Rows are points. To make a cloud, some directions were put in groups of two or more. Within a group, all points are equally far from the middle, so they leave a hole (a ring in 2 directions, a hollow ball in 3). The other directions are filled evenly. Then the cloud was stretched, turned, moved and blurred a little. Count the holes, and give their numbers of directions, smallest first.

Cloud (19 x 3):
[[-0.20 -0.21  0.13]
 [ 0.45 -0.19  0.35]
 [ 0.24 -0.34  0.19]
 [ 0.15 -0.16  0.56]
 [-0.33 -0.07  0.20]
 [ 0.33  0.21 -0.01]
 [-0.03  0.05 -0.24]
 [-0.36  0.21  0.01]
 [ 0.46  0.08  0.10]
 [ 0.18 -0.17  0.55]
 [-0.36  0.25  0.21]
 [ 0.01  0.15  0.59]
 [-0.02 -0.09 -0.21]
 [-0.04 -0.30  0.16]
 [ 0.21 -0.14 -0.16]
 [ 0.04  0.21  0.57]
 [ 0.23  0.34  0.11]
 [ 0.40 -0.06  0.51]
 [ 0.03  0.40  0.04]]
Holes: 1 (3)

Cloud (22 x 3):
[[-0.20  0.24  0.01]
 [-0.07  0.59  0.16]
 [-0.11  0.08 -0.34]
 [ 0.18 -0.10 -0.30]
 [ 0.44 -0.02  0.15]
 [ 0.24 -0.23 -0.20]
 [-0.03  0.68  0.17]
 [-0.40 -0.07  0.14]
 [-0.22 -0.37 -0.02]
 [-0.11 -0.16  0.46]
 [ 0.26 -0.70 -0.18]
 [ 0.42 -0.10  0.15]
 [-0.14  0.04  0.41]
 [ 0.15 -0.22 -0.33]
 [ 0.47 -0.04  0.06]
 [ 0.15 -0.42  0.27]
 [ 0.22 -0.02 -0.07]
 [ 0.31 -0.14  0.28]
 [ 0.42 -0.25 -0.21]
 [-0.10 -0.07  0.05]
 [ 0.26 -0.28 -0.17]
 [ 0.39 -0.19  0.06]]
Holes: 0

Cloud (29 x 4):
[[-0.31  0.30  0.04 -0.39]
 [-0.18 -0.19  0.10  0.37]
 [ 0.15 -0.44 -0.24  0.18]
 [-0.10  0.26 -0.54 -0.17]
 [-0.28  0.26  0.40 -0.21]
 [ 0.35 -0.02  0.07 -0.18]
 [-0.13 -0.23 -0.58  0.02]
 [ 0.37  0.04  0.01 -0.18]
 [-0.17 -0.43 -0.14 -0.31]
 [-0.19  0.47  0.01  0.17]
 [-0.21  0.16 -0.08  0.42]
 [ 0.20 -0.35 -0.03 -0.31]
 [-0.40 -0.15  0.45 -0.06]
 [-0.21  0.20 -0.09  0.40]
 [ 0.08 -0.11  0.43 -0.05]
 [-0.31  0.29 -0.10  0.32]
 [ 0.02 -0.34  0.08  0.30]
 [-0.04 -0.13 -0.08 -0.51]
 [ 0.14 -0.41 -0.11  0.24]
 [ 0.38  0.16 -0.07 -0.07]
 [-0.54  0.00 -0.12  0.19]
 [ 0.14 -0.31 -0.50  0.19]
 [-0.39 -0.13  0.13  0.29]
 [-0.12  0.26  0.41 -0.12]
 [-0.48  0.00 -0.03  0.28]
 [ 0.31  0.07 -0.24 -0.30]
 [-0.45 -0.07  0.28 -0.37]
 [-0.47 -0.29  0.04 -0.25]
 [ 0.17 -0.47 -0.06 -0.17]]
Holes: 2 (2, 2)

Cloud (52 x 6):
[[ 0.28 -0.26  0.23 -0.40  0.10  0.39]
 [ 0.08  0.26  0.02  0.22  0.10  0.50]
 [-0.31 -0.18 -0.03 -0.49 -0.16  0.10]
 [-0.08 -0.02 -0.32 -0.14 -0.40  0.63]
 [-0.01 -0.02 -0.27  0.48  0.28  0.26]
 [-0.24  0.03 -0.23  0.28  0.32  0.08]
 [-0.08 -0.17 -0.07  0.32 -0.13 -0.60]
 [-0.41 -0.12  0.15 -0.61 -0.35  0.29]
 [-0.21  0.14 -0.38 -0.44 -0.12  0.48]
 [ 0.14 -0.01  0.01  0.02 -0.18 -0.56]
 [-0.21  0.24 -0.27  0.36 -0.33 -0.16]
 [ 0.16  0.24  0.33 -0.24 -0.03  0.38]
 [-0.18  0.30  0.17  0.16 -0.36 -0.20]
 [ 0.16  0.29 -0.35 -0.23 -0.37 -0.28]
 [-0.17  0.37 -0.12  0.40 -0.40 -0.04]
 [ 0.07 -0.22  0.00 -0.56 -0.47 -0.14]
 [-0.20 -0.06  0.20 -0.06 -0.08 -0.12]
 [ 0.49  0.11 -0.23 -0.35 -0.14  0.05]
 [ 0.29  0.42  0.46 -0.02  0.21  0.53]
 [ 0.32 -0.17  0.22  0.08 -0.15 -0.09]
 [-0.16  0.03  0.00  0.30  0.17 -0.14]
 [ 0.30 -0.05 -0.18 -0.53 -0.03 -0.31]
 [ 0.40  0.18 -0.22  0.06  0.36  0.15]
 [ 0.09  0.38  0.03 -0.22  0.25 -0.18]
 [ 0.31 -0.17 -0.10 -0.22  0.45  0.09]
 [ 0.06 -0.12 -0.09  0.26  0.17  0.41]
 [-0.47 -0.05  0.33  0.22 -0.27  0.19]
 [-0.06 -0.05 -0.07  0.31  0.18 -0.43]
 [ 0.18 -0.07  0.05  0.27  0.28 -0.53]
 [-0.26  0.00 -0.44 -0.46 -0.39  0.03]
 [ 0.05  0.02  0.26  0.44 -0.63  0.41]
 [-0.16 -0.31  0.50  0.24  0.09  0.06]
 [ 0.41  0.45  0.07  0.09  0.05  0.01]
 [-0.05 -0.01 -0.35 -0.47 -0.03  0.25]
 [-0.12  0.04 -0.33  0.09 -0.44 -0.31]
 [-0.04  0.03 -0.34  0.27 -0.20  0.28]
 [ 0.22  0.13 -0.25 -0.34 -0.46 -0.01]
 [ 0.00 -0.23  0.15 -0.11 -0.19 -0.22]
 [-0.26 -0.22  0.04  0.38  0.47  0.07]
 [ 0.04 -0.14 -0.38 -0.37 -0.13  0.22]
 [ 0.04  0.04 -0.29 -0.09  0.13  0.56]
 [ 0.42 -0.49  0.15 -0.44 -0.08 -0.43]
 [ 0.25  0.08 -0.14 -0.41 -0.38 -0.11]
 [ 0.25  0.08  0.12  0.01  0.27 -0.21]
 [-0.01  0.02 -0.19 -0.10  0.02  0.23]
 [ 0.06 -0.12  0.19  0.01 -0.24  0.61]
 [-0.05 -0.35 -0.11  0.10 -0.45 -0.19]
 [-0.38  0.09 -0.18  0.03 -0.11 -0.29]
 [ 0.41  0.22  0.37  0.18  0.12  0.05]
 [ 0.32 -0.16 -0.48 -0.24  0.31 -0.27]
 [-0.18  0.21 -0.01  0.34 -0.05  0.17]
 [-0.18  0.16 -0.49 -0.28 -0.16  0.59]]
Holes: 0

Cloud (48 x 6):
[[ 0.33 -0.21  0.28 -0.39  0.07  0.10]
 [ 0.22  0.09  0.25 -0.57  0.03  0.10]
 [-0.04  0.20  0.56 -0.17  0.16 -0.25]
 [ 0.31  0.29  0.14 -0.49  0.10 -0.06]
 [ 0.05 -0.09 -0.07 -0.19 -0.41  0.24]
 [ 0.24 -0.15 -0.19  0.47  0.13  0.28]
 [ 0.14  0.23  0.05 -0.21  0.09 -0.52]
 [-0.10  0.03  0.17  0.14  0.33  0.49]
 [-0.28  0.72 -0.04  0.29 -0.15  0.03]
 [-0.21  0.12  0.11  0.29 -0.18  0.54]
 [-0.26 -0.31 -0.14  0.06 -0.36  0.18]
 [-0.34  0.15 -0.18  0.68 -0.33 -0.29]
 [ 0.20 -0.31 -0.23  0.44  0.16 -0.10]
 [-0.11 -0.32  0.52 -0.13  0.07  0.01]
 [-0.27  0.49  0.03  0.07 -0.44 -0.30]
 [-0.28  0.35 -0.28  0.21 -0.06 -0.01]
 [ 0.29  0.35  0.27 -0.13  0.31 -0.09]
 [ 0.36 -0.08 -0.22 -0.26 -0.06  0.25]
 [ 0.02  0.60 -0.18 -0.01 -0.21  0.13]
 [ 0.04  0.32  0.27 -0.53  0.09  0.04]
 [ 0.32 -0.13 -0.01  0.27 -0.04  0.30]
 [ 0.03  0.66 -0.08  0.23 -0.29  0.19]
 [-0.30  0.49  0.40 -0.12  0.23 -0.02]
 [-0.13  0.74 -0.07  0.32 -0.24  0.00]
 [ 0.21 -0.24 -0.32  0.08  0.12 -0.25]
 [ 0.00 -0.36 -0.08 -0.23 -0.22  0.21]
 [-0.20 -0.16  0.56 -0.01  0.04 -0.18]
 [-0.24  0.27 -0.31  0.70 -0.03  0.12]
 [-0.01 -0.36  0.02  0.26  0.39 -0.11]
 [-0.28  0.32 -0.17  0.04 -0.04 -0.21]
 [-0.36  0.35  0.20 -0.03 -0.48 -0.12]
 [ 0.18  0.11 -0.11 -0.34  0.21  0.18]
 [ 0.03 -0.17 -0.08  0.30 -0.47 -0.32]
 [-0.22  0.17  0.34  0.30  0.17 -0.41]
 [ 0.34 -0.05 -0.11  0.30 -0.11  0.32]
 [ 0.02 -0.20 -0.08  0.05 -0.34 -0.49]
 [-0.26  0.14  0.25 -0.26 -0.39  0.13]
 [-0.01  0.30 -0.01 -0.16 -0.37  0.30]
 [-0.39 -0.14 -0.28  0.44 -0.24  0.19]
 [ 0.25  0.29 -0.27 -0.13  0.08 -0.17]
 [-0.25  0.32  0.52  0.00  0.21 -0.27]
 [-0.04 -0.33  0.09  0.49 -0.10  0.17]
 [-0.05  0.17 -0.24  0.05 -0.19  0.46]
 [-0.20 -0.45 -0.02 -0.09  0.10 -0.18]
 [-0.25 -0.20 -0.15  0.66 -0.36  0.06]
 [-0.25 -0.30  0.16  0.18  0.35 -0.24]
 [ 0.35 -0.16 -0.21  0.35  0.18  0.21]
 [ 0.17  0.39 -0.13 -0.18 -0.29  0.23]]
Holes: 2 (3, 3)
